Each row is a point. Any point is a mix of the corners, with weights that add up to 1. It lies inside the corners' shape when no weight is negative. Say inside or outside, and name the corners with a negative weight.
In the rows, zero is written as 128.

Corners:
(1): [ 83 110 139]
(2): [150 182  58]
(3): [109 124 173]
(4): [124 103 150]
Points:
[128 144  94] => outside (3)
[136 159  79] => outside (3)
[126 148  82] => outside (3)
[137 161  92] => inside
[115 123 128] => inside
[122 122 141] => inside
[139 144  91] => outside (3)
[111 142 116] => outside (4)

Corners:
(1): [108 103 145 137 108 106 125 127 115 238 134]
(2): [186 108 167 141 136 158 102 129 125 128 134]
(3): [ 91 102 152 125 128 115 112 146 139 140 121]
(4): [104 130 104 114 125 156 102 137 130 174 140]
(5): [107 170 128  91 123 121 132 142 103 129 135]
(6): [113 108 122 150  56 106 108 158 141 154 124]
(7): [103 123 122 127 100 249 152 145 137 165 128]
(8): [104 111 110 161 116 110 138 149 127 132 152]
(9): [ 99 167 138 154 113 144 122 132 167 153 154]
(10): [116 126 114 159 131 108 135 167 137 147 100]
(11): [122 217 118 145 133 127 138  13 136 139 117]
(12): [136 120 113  75 125 118 182 168 151 116 117]
Points:
[114 127 126 120 120 133 129 140 136 158 131] => inside
[112 136 124 135 118 145 124 135 138 156 134] => inside
[107 124 112 116 107 142 149 161 134 162 132] => outside (2, 3, 11)
[115 142 125 130 115 152 131 129 134 137 129] => outside (1)

Corners:
(1): [122  95 111 102 113 119 145 118 135 179 121 127  72 113 123 128 149 113
 107 152]
(2): [109 141 113 135  39 137 131 157 145 143 137 135 191 134 148 135 154 161
 106 153]
(3): [154 121 152 126 110  96 111 155 138 131 132 147  88 124 168 116 142 102
 103 112]
(4): [ 83 132 138 126 112 144 149 117 142 116 118 148 136  88 118 145 144  90
 126 131]
(5): [ 87 128 110 119 111 106 149 112 138 124 120 139  96 121 214 148 151 120
 108 114]
(6): [129 145 109 107 123 133 126 101 142 122  90 127 159 105 162 145 165 116
 208 161]
(7): [128 110 119 110 120  99  99 101 138 132 161 147  89 130 137 133 121 185
 249 149]
(8): [138  38  92 101 125 124  71 114 142 132 139 139  89 120 117 124 138 121
 105 142]
(9): [ 73 130 127 128 136 121  59 103 132 182 129 142 156 140 128  96 126 102
 110 129]
(10): [134 113 118  99 126 142 116 110 119 134 137 118  89 109 127 141 124 157
  99 124]
(11): [117 134 142 131 113 141 119 117 156 116  79 111  93 145 103 120 132  96
 140 131]
(12): [158 133 114 115 131 146  68 206 136 117 151 157  93 154 100  89 158  96
 115  80]
(13): [129 130 133 180 135 140 131 101 156 118 127 136 106 138  99  80 169  96
 100 130]
(14): [151  72 134 126 136 130 138 166 124 129 139 119  95 153  98 140 153 115
 122 126]
(15): [129 137 121 102  96 155 136 171 121 113 124 160 186 130 118  75 133 116
  95 151]
(16): [137 135 142 101 108 159 139 121 148 108 112 166 145 157 111 138 160 122
 111 145]
(17): [147  99 133 106 128  54 142 122  87 134 137 142  79 131 102 153 154 110
 107 127]
(18): [160 133 113 171 117 146 162 128 106 137  86 136  88 140 136 132 117 104
 101  85]
(19): [140 106 129 100  53 153 107 129  56 131 119 150  83 125 127 138 144 116
 100 119]
(20): [106 132 121 174 126 131 113 120  88 135  94 147  96 123 131 147 152 118
 115 146]
(21): [123 138  99 111 118 144 103 108 126 135 146 128 125 138 141 137 110 121
 122 165]
Points:
[164  71 133  70 114 118 109 122 107 123 129 126  15 113 100 173 149 125
 166 143] => outside (2, 5, 9, 13, 15, 18)
[148 116 128 126  94 117  98 136 119 129 154 155 139 138 124 136 145 134
 153 129] => outside (1, 5, 10, 11, 15, 20)
[123 124 122 122 108 128 133 115 124 141 117 143 121 118 142 130 148 108
  90 139] => outside (7, 11, 12, 14)
[122 119 125 125 109 131 124 122 124 125 130 140 122 131 128 132 134 123
 116 139] => outside (1, 6, 12)
[123 122 125 125 111 132 129 119 127 131 114 136 119 127 133 128 144 110
 108 138] => outside (7, 12)
[133 116 117 127 109 131 125 135 123 130 118 132 100 122 130 127 143 108
 109 129] => outside (7, 9, 16)
[124 121 122 123 106 137 119 130 127 134 122 139 118 129 132 125 143 118
 120 133] => outside (17)
[122 128 106 116  92 147 104 155 115 139 112 136 118 115 159 122 133 107
  95 114] => outside (7, 13, 14, 16, 17)

Corners:
(1): [161  86 121 128 121  87  77 121 140 148 165 161 148 164 172 135 118 194
 120 143]
(2): [139 129  87  87 194 116 134 175  92  42 102 150  76 134  95  85 110 117
 161 147]
(3): [ 96  85  78 109 181 133 158 115 113 112 137 141 126 166 121  75 139  94
 148 174]
(4): [113 123 147 121  84 186 112 164  83 126 142 162 109  67 118 164 160 114
 169 100]
(5): [126  84 146 144 138 133  91 129 157 119 181 111 138 159 191 103 113 157
 160  84]
(6): [146 108 153 202 123  97 118 143 148 177 211  86 150 151 125 110  61 148
 106 102]
(7): [172 153 183 168 124 103 136 120 180 170 212 139 139 169 144  98  89 157
 190  88]
(8): [128 128  42 118 212 118 121 140 149 108 125 141 114 122 110  77 180 100
 110 107]
(9): [121 167 133 108  99 173 168 148 112 116 131 114  85  93 123 142 141 149
 125 110]
(10): [134 136 108 123  74 124 159 127 126 123 145 125 101  20 129 111 103 124
 154 126]
(11): [ 97 150 185 148 110 111  95 133 160 157 138 177 151 131 133 102  76 174
 132  94]
(12): [130 157 115 100 103 171 102  98  95 102 180 127 125  71 111 148 105 116
 127 120]
(13): [136 110 158 107 119 171 140 114 138 104 126 153 109  35  96 167 149 165
 158 108]
(14): [124 105 126  81 139 105 130 149 149 101 126  91 130 144  89  83 178 108
 153 120]
(15): [117 138 131 114 118 140 141 165 141 109 163 128 129  46 136 165  99 119
 118 151]
(16): [125 114  99 128 188  82 153 110 107  82 114 134 129 139 128  89 167  71
  86 119]
(17): [130 135  75 152 143 107 122 112 140 134 111 101 132 128 120 148 104 101
 138 138]
(18): [124 128  83 112 170 116 131 128 101 115 134 118 184 131 135  96 132 151
 167 121]
(19): [130 102  97 151  94  94 131 128 161 131 192 173 157 140 143 150  71 176
 147  77]
(20): [175 107 113 102  93 169 152 137 125 150 123 138 143  59 147 143  97 101
 126 120]
(21): [106 130 131  84 144 108 134 137 105 151 145 112  98  48 116 170 109 129
 131  87]
Points:
[130 130 115 119 132 130 138 133 120 125 143 139 127  95 122 134 117 137
 138 122] => outside (5, 14)
[136 122 125 130 124 129 124 128 136 120 149 139 119 121 126 116 115 132
 141 115] => outside (15, 18, 21)
[125 133  64 108 146 114 136 144 128 122 137 123 134 108 117 111 103 129
 122 138] => outside (4, 5, 7, 13, 16)
[117 130 112 121 137 130 131 137 132 116 151 125 124  96 114 114 112 127
 161 116] => outside (1, 9, 16, 20)
[134 122 119 131 129 116 124 137 133 132 159 125 133 132 132 113 115 129
 138 117] => outside (13)
[128 127 111 124 133 121 131 135 131 122 150 129 127 112 131 113 118 125
 136 118] => outside (13)
[101  66  87 138 218  67 104 143 141  85 112 122 141 195 120  45 166 118
 152 164] => outside (7, 9, 12, 19, 20, 21)
[130 118 122 124 117 134 125 138 125 125 153 145 128 106 130 135 118 136
 146 108] => inside
[133 130 124 124 119 129 127 136 131 124 147 131 126  89 128 132 117 136
 139 112] => outside (3)

Corners:
(1): [216 180 141 150 118 147 105 140 128 156 117  84 157 174 102 141 138 111
  99 112]
(2): [150 114 135 117 115 145 194 124 117  53  98  97 176 130 160 132 149  68
 152  95]
(3): [188 146 113  97  58 108 104 168 112 148  96 152 155 158  92 153 120 157
 134 149]
(4): [158 108 118 107 102 125 103  89 124  91 138 102 160 177 118 161 103  83
 126  97]
(5): [135  50 125  88 159 185 147 113 110  91 118 104 136 109 105 152 124  92
 115 171]
(6): [129 112 137 136 154  97  78 214 124 112 142 175 106 147  76 207 100 199
 142  97]
(7): [130 151 123 115 110 110 120 188 174 126 109 102 153 164  94 137  93 128
 121  79]
(8): [144 127 128 128 116 163 140  87 133 102 113  80 147 160 155 112 144 165
  94  83]
(9): [157 158 112 132 103  85  82 133 124 116 109  72 116 126  85 157 158 111
 102 113]
(10): [129 100 130 166 171  80 118 168 139 136 155 197 109 146 126 185 101 138
 128 209]
(11): [118 161 125 101 176 120  47 189 139 127 133 155  99 157 147 158 117 166
 152 171]
(12): [101 165 113 203  92 179 116 136 139 130 120 146  94 139 107  99 160  82
 173 113]
(13): [139 137 139 102  81 168 114 117 139 114 109 137 151 166 132 181 147  93
  71 128]
(14): [ 81 122 117 118 157 131 115 161 117 187 140 135  97 130 135 151 168 108
 144 128]
(15): [131  85 160 162 157  94 138 140 182 141 198 187 153 124  97 132 159 137
 155 188]
(16): [146 115 159 148 182  98  82 118 146 164 109 185 107  90 153 156 143 111
 140 157]
(17): [145 142 156 100 147 147 151 102  83 121 161 142 138 133 110 110 133 100
  82 125]
(18): [128 139 174 134 176 124 171 137 163 146 146 148  79  89 118 148 125 124
 157 176]
(19): [139 153  86 114 141 141 133 126 146 106  96 107 169 141  71 164 131 136
 113  74]
(20): [117 131  81 187 166 114 127 159 163 162 201 184  56  62 166 137 156 124
 111 153]
(21): [109 110 146 151 159 137 119 171 104 104 182 119 179  83 128 177 106 116
 135 144]
Points:
[140 127 131 123 142 120 111 147 137 132 136 137 130 133 113 161 124 134
 117 141] => outside (2, 12)
[141 136 128 138 139 117 118 148 136 127 136 133 136 139 114 147 126 129
 133 124] => outside (5, 13)
[138 124 135 131 141 127 110 132 136 133 126 146 125 127 130 155 137 114
 123 135] => inside
[143 129 132 127 135 132 118 142 135 130 127 141 134 136 119 154 129 123
 125 134] => outside (9)
[159 118 127 142 113 141 151 112 147 109 120 122 153 129 133 140 132  89
 133 130] => outside (6, 9, 11, 14, 17)
[142 117 140 114 147 117 112 163 141 124 125 146 146 144 112 179 115 129
 138 136] => outside (8, 9, 12, 17, 20)
[139 126 118 141 127 119 106 146 144 129 123 146 125 151 121 154 135 123
 129 138] => outside (17, 18, 21)
[144 112 133 134 155 107 122 143 132 135 154 136 132 114 106 160 122 134
 122 137] => outside (2, 11, 12, 13)

Corners:
(1): [168 111 110 118  62 109  91 110 104 171  83 115 120 133 173 155 110 178
 137 158]
(2): [137 106 128  74 117 179  90 142 152  89 147 123 160 108 118 128 116 207
 128 121]
(3): [103 104 133 144 152 119 128 176 146 130 136 114  73 123 132 121 123 125
 101 105]
(4): [145 136 137 148 156 152 169 116 116 132 125 149 107 106 144 123 142 163
 110 134]
(5): [112  97 147 143 141 116 118 127 128  78 209 116 150 161 154 104 102 137
 109 129]
(6): [102 102 170 104 157 126 100 155 108 125 106 128 119 118 126 170 118 158
 109 152]
(7): [113  98 117 122 131 136 137 172 131 129  93 150 104 101 167 131 116 128
 152 133]
(8): [129 142 146 146 116 169 123 108 111 151 135 143 155  95 153 151 138 130
 121 111]
(9): [133 115 129 161 167 104 150 103  82 149 204 116  77 110 105 190 167 140
 139 114]
(10): [ 85 124 127 130 103 149 177  66 159 141 166 138 130 142 161 124 113  62
 108 105]
(11): [118 112  97 121 111 146 155 148 142 161  78 124 164 143 141 109  76  86
 110 162]
(12): [137  90 140  88  96 126  81 187 178 100 136  87 159 110 144 155 140 191
 130 135]
(13): [135 127 124 175 169 176 176 154 120 151 174 133  39 148 142 185 162  97
 109 123]
(14): [121 144 114 134 105 113  97 114 143 134 138 114 126 129 167 138  98 136
 136 219]
(15): [140 183 155 133 136 152 155 199 125  69 124 133 153 129  93 102 107 174
 168 141]
(16): [116 136 112 120 130 164 150 141 113 106 147  72 125 129 112 150 137 174
 162 161]
(17): [137  96 114 142 142  97 106  45  78 192  76 169 130 175 178 110 146 102
 114 155]
(18): [158 101 133 138 116 133  98  77  81 131 143 118 103 114  95 186 188 172
 111 146]
(19): [115 151  85  73 130 125 133 126  72 148  99 129 139 126 157 149 179 121
 119 178]
(20): [105 162 108 145 110 158 149 155 183  58 142 150 172 101 161 132  89 176
 151  98]
(21): [ 94  70  84 106  73 148 115 106 128 171 145 146 140 181 154 129 144 139
  97 194]
Points:
[133 103 140 147 124 137 120  91 108 165 143 118 118 139 143 165 136 130
 107 151] => outside (2, 3, 7, 15, 19, 20)
[113  99 130 147 141 126 120 139 128 125 160 117 112 126 137 158 134 140
 127 143] => outside (1, 2, 4, 10, 15, 19)
[125 118 128 132 123 141 126 136 133 125 136 125 125 126 142 142 125 147
 127 140] => outside (19)
[128 116 122 134 124 135 133 128 116 142 129 127 112 131 145 147 136 135
 122 135] => outside (2, 14)

Corners:
(1): [160 158 100 148 151  77  90  63 213 124 143 180  80  98 110 101 161 130
 118 101]
(2): [109 181  77 125 125 131 159 154 123  49 108 124 162  99 134  65 184 156
 171 140]
(3): [149 136  33 146  76 111 106 137 136 153 152 100  92  94 106 112 163 139
  99 117]
(4): [130 129 189  92 168  70  85 136  88 143 150  84 142 131 114 101  99 130
 109 191]
(5): [160 122 131  71 130  95  99 127  94 154 140  87 115  90 132 158 118  81
  63  97]
(6): [106 126  96 103 153 118 131 107 101 146 116  99 112 149  81 102 132 168
 110 117]
(7): [128 139 136 134 123  91 124 116 151 135 136 130 144  89 127 132 147 147
 139 137]
(8): [ 98 138 148 147 148 166 128 126 125 142 113 193 130  98  82 110 113 107
 104 131]
(9): [149 100 113 131 101 180 167  94 112 122 128 143 139  92 160 129 124 161
 177 121]
(10): [129 158 105 154  92 112 139 149 153 125 134 105  82  72  76 156 109  96
 137 166]
(11): [104 120 134 112 148  95 136 165 104 167 182 130 130 164 147 121 118 159
 103 124]
(12): [115  97 143 147  69 118 156 163 131 110 153  80 127 130 169 108 115 194
 141 139]
(13): [192 128 203  73 131 113 101 140  98 180 210 140 200 187  87 176 155  89
  98 168]
(14): [146 120 172 130  97  42 131 105 121 155 130 144  85 129 128 127 147 153
 120 160]
(15): [149 127 210 159 123  91 129  93 122 132  57 141  95 134 139 160 134 106
 137 150]
(16): [137 170 152 130  73 127 130 188 121 111 145  98 139 134 120 141 143 189
 141 175]
(17): [115 135  62  80  84  82  83 134 146 111 101 167 119  60  93 201 122 137
 145 181]
(18): [116 120 165 121 126 141 113 138  69 148 181 132 160 155 104  93 144 163
 151 122]
(19): [133 194 121 150  84 119 144  99 129 108 124 153 153 116 111 155 136 111
 103 140]
(20): [111  82 139 151 136 138 148 144  75 142 165  61 110 136 116 139 145 180
  73 144]
(21): [179 141 141 165 109  97 126 159 139  98 124 148 132 105 100  99 146 163
 159 158]
Points:
[129 131 154 114 126 111 123 127 110 138 144 127 137 130 116 136 131 136
 119 148] => outside (3, 21)
[133 134  94 105 104  77 115 149 120 130 149 104 128 103 110 140 139 139
 108 158] => outside (1, 8, 9, 15, 16, 18)
[154 155 106 125 111 113 124 142 130 114 137 120 127 100 118 148 131 119
 125 157] => outside (6, 7, 8, 12, 14, 18)
[134 134 132 123 108 110 126 135 114 132 135 123 130 117 116 136 136 141
 124 148] => outside (1)
[135 133 134 129 122 119 130 135 116 135 153 121 131 122 114 115 136 144
 115 136] => outside (15, 17)
[135 147 121 127 122 108 124 131 130 117 136 127 129 115 119 113 147 142
 130 140] => inside
